Rows are points. The ring and each string are closed loops that go straight from each point to the next, and from the last back to the first. Before rounding, they use only three directions, however many columns there are. How many times does the string pass through the ring? Passing back the other way cancels.

Ring (6 x 3):
[[  4  30 -24]
 [-16  25  12]
 [-13   9  56]
 [  9   1  37]
 [ 28   6   0]
 [ 29  27 -37]]
String (28 x 3):
[[ 47  27 -29]
 [ 44  32 -32]
 [ 27  26 -21]
 [ 14  15 -18]
 [ 17  18 -34]
 [ 20  30 -48]
 [ 22  49 -50]
 [ 11  41 -25]
 [  3  22  -3]
 [ -5  16  -4]
 [-19  20  -3]
 [-23  34  14]
 [-12  31  24]
 [ -1  22  18]
 [ -9  10  20]
 [-27  12  54]
 [-28  20  85]
 [-13  21  71]
 [  1  16  28]
 [ -1   7  20]
 [ -5  -4  41]
 [  6  -5  66]
 [ 18   3  48]
 [ 19  11  25]
 [ 11   9  10]
 [ 10   4   4]
 [ 27  -2 -11]
 [ 55  16 -30]]
Times through: 5

Ring:
[[  6  30  35 -38  15   9 -14  -9   1]
 [  5  65   8 -65  13  -6 -35 -23 -10]
 [ 12  47 -31 -43  13 -13 -35 -26  -6]
 [ 25  22 -42 -25   7 -18 -31 -20   8]
 [ 41 -36 -25  15   0 -12 -10   0  36]
 [ 30 -50  -2  33  10   8   8   6  30]
 [  9 -18  30   8  19  22   8   2  11]]
String, 27 rows:
[[ 67 -56 -30  16 -18 -31 -16   8  63]
 [ 64 -33 -19  -8 -19 -35 -25   4  58]
 [ 32  -5  -7 -12   2 -11 -17  -5  24]
 [ 13 -17 -12  15  19  11   1  -6   8]
 [ 26 -69 -14  57  16  17  19   8  27]
 [ 40 -85   5  58   6  12  21  18  46]
 [  3 -56   1  59  32  38  30   4   6]
 [ -2 -35   3  41  33  35  21  -1  -2]
 [  5 -38  36  31  25  34  23   7  11]
 [ 15  -8  50 -10  12  16   2   4  17]
 [ 25  19  42 -44   1  -5 -20  -3  22]
 [ 22  31  43 -53   2  -6 -23  -6  17]
 [ 22  57  68 -86  -4 -12 -35  -7  17]
 [ -4  29  34 -28  24  19  -7 -11  -9]
 [ -7  24  27 -19  27  23  -3 -12 -12]
 [ 12  56  65 -76   5  -2 -28  -9   7]
 [ 24  40  48 -65  -1 -11 -29  -7  18]
 [ 23  17  19 -34   5  -6 -20  -7  16]
 [  1  -5  11   7  26  23   5  -6  -2]
 [  6 -11  11   9  22  20   5  -4   4]
 [ 27  -7  16 -13   5  -2 -10  -1  24]
 [ 29 -57  27  33   9  15  16  14  35]
 [ 19 -78   5  68  22  30  31  13  25]
 [ 14 -35  -9  32  21  18  10  -1  12]
 [ 23  -4  -6  -7   9  -2 -12  -7  16]
 [ 17 -23 -15  19  17  10   1  -5  12]
 [ 28 -55 -30  45  13   7   8   2  26]]
Times through: 1

Ring:
[[ 17 -11  49 -11 -13  16 -27   7  25 -16 -42   3  -3   9]
 [ 14  -7  46  15   9  -1 -36  -1  44 -34 -56  31  23  11]
 [  8  -3  21  38  41 -23 -12   8  47 -60 -33  35  36  15]
 [  2  -3  12  35  54 -26  14  21  37 -66 -10  22  29  18]
 [ -5  -6  24   9  52 -12  39  37  19 -53   7  -1   9  24]
 [ -1 -11  40 -16  26   7  32  37   8 -31   3 -17 -11  22]
 [ 11 -12  44 -23  -4  18   3  24  10 -17 -17 -17 -16  13]]
String (25 x 14):
[[ 11  -5   4  21  28 -15   5  19  25 -53  -6   4  11  10]
 [ -9  -6  47  17  58 -13  22  27  36 -52 -20  23  26  29]
 [ -8  -2  22  39  75 -31  27  26  42 -72  -9  31  39  27]
 [  2   0  -6  48  66 -38  19  22  39 -79  -1  25  36  17]
 [ 11  -3  -4  31  37 -23   6  18  29 -62  -5  10  19  10]
 [  5  -5  20  18  37 -13  10  21  29 -52 -12  11  16  16]
 [ -9  -6  42  14  57 -12  29  31  31 -53 -11  16  21  28]
 [-17  -5  30  14  77 -19  60  46  21 -62  16   4  16  33]
 [ -2  -7   9   6  47 -12  46  41   9 -54  22 -15  -1  20]
 [ -1  -9  15 -10  34  -1  50  46  -1 -42  27 -29 -15  19]
 [  8 -10  17 -11  13   4  24  33   4 -34   9 -25 -16  13]
 [  8  -9  31  -6  13   4   8  24  16 -32 -11  -8  -4  14]
 [ -5 -12  74 -22  22  17  16  29  20 -19 -26   0  -2  27]
 [  7 -15  66 -38 -11  30   3  26   7  -4 -24 -20 -23  17]
 [ 26 -13  25 -24 -32  21 -18  15   4 -11 -18 -27 -27   0]
 [ 25 -10  12  -7 -18   8 -18  12  12 -25 -16 -16 -14   0]
 [  5  -9  48  -4  16   6   0  20  25 -30 -27   5   4  18]
 [  3 -12  66 -23   7  19   3  23  18 -15 -30  -4  -7  21]
 [  9 -16  59 -43 -16  32   7  29   0  -2 -16 -30 -31  15]
 [ 15 -12  25 -23  -8  16  10  28   0 -20   0 -31 -25   8]
 [ 11  -9  19  -5  10   2  10  25  11 -34  -3 -15  -9  11]
 [ -4  -9  51  -6  33   4  22  30  21 -34 -14   2   4  25]
 [-18 -10  66 -11  58   3  50  44  19 -38  -3   1   6  37]
 [-11  -6  10  11  68 -19  64  49  11 -63  31 -12   5  27]
 [  7  -4  -8  25  43 -23  25  28  20 -63  12  -1  11  13]]
Times through: 5
String:
[[  5 -10  20 -14  19   5  33  38   1 -34  15 -28 -17  15]
 [ -2 -14  49 -37  14  21  43  45  -6 -18  11 -36 -29  23]
 [ -6 -13  72 -27  22  19  24  34  14 -18 -18  -8  -8  28]
 [ 12  -9  27  -3   7   4  -1  20  17 -32 -15  -7  -4  11]
 [ 26 -11  12 -14 -23  12 -14  15   6 -21 -12 -24 -21  -1]
 [ 23 -14  46 -31 -35  29 -25  12   9  -2 -32 -21 -25   4]
 [  5 -13  84 -25  -2  25 -15  15  26  -7 -51   7  -2  21]
 [  2 -12  85 -17   8  20 -16  13  33 -13 -55  17   7  23]
 [ 13 -11  73  -9  -8  18 -38   1  37 -13 -65  21   9  14]
 [  3  -9  65   1  20   6 -12  12  37 -29 -46  22  16  21]
 [ 10  -7  36   9  17  -2 -11  12  32 -37 -32  14  13  14]
 [ 23  -5  16  26   3 -10 -40  -4  41 -43 -44  24  21   2]
 [  9  -4  52  32  28 -12 -38  -5  59 -45 -66  52  42  16]
 [  1  -5  54  22  39 -10 -12   9  48 -46 -47  38  33  22]
 [  4  -6  37  20  34 -10  -5  13  39 -47 -32  25  24  18]
 [ 16  -3  -1  34  26 -22 -12   9  35 -58 -19  18  22   6]
 [  7   0  -4  53  57 -37   1  12  46 -77 -16  34  41  13]
 [ -7  -2  23  41  73 -31  22  23  44 -72 -13  34  40  26]
 [ -3  -6  40  15  47 -11  16  24  33 -49 -18  18  20  24]
 [ 13  -5  -3  23  28 -18   7  20  23 -56  -1   1  10   8]
 [ -4  -4   2  22  62 -24  46  39  19 -66  21  -2  13  21]
 [-21  -8  49   0  74  -9  64  50  18 -52  12   1  11  38]
 [ -6  -9  51  -1  41   0  25  31  24 -39 -13   6   9  26]
 [  5  -8  27   2  26  -2  15  27  18 -40  -7  -4   2  16]]
Times through: 5

Ring (9 x 14):
[[ 26  27 -21  35  -9  52  41  -7   8 -24  -1  27  20 -35]
 [  6  21  -7  10 -10  31  11  -4  10 -12 -10  27   2 -26]
 [-19   6   8  -8  -7  -3 -17   2   7   2 -17  10 -15 -11]
 [-39  -9  19 -15   1 -34 -36   8   2  13 -21  -8 -25   2]
 [-48 -20  23 -12   9 -55 -42  12  -4  20 -21 -25 -28  11]
 [-39 -21  16   5  11 -48 -24  12  -7  14 -16 -37 -17  11]
 [-21 -12   4  20   5 -24   0  10  -5   2  -9 -33  -3   4]
 [  8   6 -13  37  -3  19  32   3   0 -15  -2 -13  15 -13]
 [ 22  19 -21  41  -7  42  44  -3   4 -23   1   7  22 -26]]
String, 31 rows:
[[  1  13  -6  21   6   9   8  -5   1  -5  -8  22   4 -27]
 [  2  13  -7  24   8   8  10  -5   0  -5  -7  21   6 -27]
 [  8  16 -10  19 -13  32  22   0   8 -16  -7   8   7 -19]
 [ 31  31 -24  28 -29  74  49  -3  16 -33  -1  18  20 -28]
 [ 48  41 -34  44 -22  88  66 -10  14 -39   4  36  33 -43]
 [ 43  37 -31  51  -3  66  57 -14   6 -30   5  45  33 -50]
 [ 22  24 -19  40   5  34  34 -10   2 -17   0  32  20 -39]
 [  7  14 -10  26   0  19  19  -3   3 -11  -5  15   9 -24]
 [ 14  19 -13  21 -18  43  29  -1  11 -21  -5   9  10 -21]
 [ 33  35 -24  26 -26  76  47  -7  16 -32  -2  32  20 -35]
 [ 32  38 -22  25 -17  68  39 -11  14 -27  -3  47  18 -43]
 [ 12  25 -11  20   1  29  14 -10   6 -11  -7  43   7 -38]
 [ -4  13  -2  15  10   1  -1  -6   0  -1 -10  29  -1 -28]
 [-12   9   3   8  12 -10 -13  -5   0   5 -13  28  -7 -25]
 [-17   3   6   5   6 -13 -13   0   1   4 -14   9  -9 -14]
 [-26  -2  11   3  15 -31 -25   0  -3  12 -16  11 -14 -14]
 [-44 -12  22 -15  11 -49 -45   6  -2  20 -22  -4 -28   0]
 [-32  -8  14   1  14 -38 -28   4  -4  14 -17  -4 -17  -5]
 [-18  -2   5   8   1 -12  -7   5   1   2 -13  -7  -8  -6]
 [-44 -17  21 -14  -3 -39 -34  14   1  13 -21 -31 -26  14]
 [-70 -33  36 -29   6 -79 -64  19  -4  29 -28 -47 -43  28]
 [-74 -36  38 -25  20 -95 -71  16  -9  36 -28 -39 -43  23]
 [-42 -16  19   0  22 -58 -37   6  -8  21 -18 -10 -21  -1]
 [-20  -3   6  12  12 -23 -12   2  -3   7 -12  -1  -8 -11]
 [-23  -4   8   1  -4 -13 -12   7   3   2 -15 -13 -12  -1]
 [-47 -15  24 -28 -12 -34 -42  15   7  13 -25 -28 -33  16]
 [-53 -13  29 -38 -11 -40 -55  13   8  18 -29 -16 -40  14]
 [-31  -1  15 -11   5 -26 -32   2   2  12 -20  11 -21  -9]
 [-15   5   4   9  12 -15 -13  -3  -1   5 -13  18  -8 -20]
 [ -8   8   0  10   0   3  -2   0   3  -3 -11  11  -4 -17]
 [ -4  10  -3   9 -11  17   7   2   8  -9 -11   4  -2 -13]]
Times through: 4
String:
[[-43 -16  20 -17  -8 -35 -33  15   4  11 -22 -32 -27  15]
 [-27  -6  10   1   2 -23 -18   6   0   7 -16 -10 -14  -2]
 [-34  -8  16  -2  16 -43 -33   3  -4  16 -18   3 -19  -8]
 [-37  -4  19 -17   3 -32 -39   5   3  14 -22   5 -26  -4]
 [-20   5   9  -1  11 -19 -23  -3   1   9 -16  24 -14 -20]
 [ -9   8   0   9  -2   4  -1   0   4  -3 -12  10  -4 -16]
 [ -4  10  -3   8 -14  19   8   3   9 -10 -11   2  -2 -12]
 [ 23  32 -17  15 -27  66  33  -5  18 -27  -6  30  12 -30]
 [ 31  34 -23  34  -7  57  40 -12   9 -24  -1  46  21 -45]
 [ 17  22 -15  35   9  25  25 -10   0 -12  -2  35  16 -38]
 [  0  10  -6  22   2  10  12  -2   1  -7  -7  10   5 -21]
 [ 19  22 -17  23 -24  54  37   0  13 -26  -4   7  14 -20]
 [ 45  39 -32  43 -21  84  62 -10  13 -37   4  35  31 -42]
 [ 39  37 -29  46  -2  62  51 -15   6 -27   3  48  29 -50]
 [ 10  17 -11  29   6  19  19  -7   1 -10  -5  26  11 -31]
 [ 14  22 -13  28   5  25  20  -9   3 -11  -4  36  12 -37]
 [ 26  37 -18  16 -17  63  28 -11  15 -24  -6  53  12 -42]
 [  4  22  -5  -5 -30  45   9   1  19 -17 -13  19  -4 -17]
 [-13   9   4  -9 -20  16  -6   5  13  -6 -16   4 -12  -8]
 [-36   0  20 -30 -13 -15 -40   7  11   9 -25   6 -30  -1]
 [-46 -10  24 -24   2 -42 -47   8   3  18 -25  -5 -32   4]
 [-52 -17  27 -28  -5 -46 -49  14   4  18 -26 -25 -35  15]
 [-62 -26  32 -23  15 -75 -61  13  -5  29 -26 -25 -38  14]
 [-43 -17  20   0  26 -63 -40   5 -10  23 -18  -8 -22  -2]
 [-35 -12  15   5  20 -49 -29   4  -8  17 -16  -8 -17  -4]
 [-57 -26  28  -8  28 -81 -54   9 -12  30 -22 -21 -30   7]
 [-72 -34  37 -30   8 -83 -66  19  -5  31 -29 -46 -44  28]]
Times through: 1
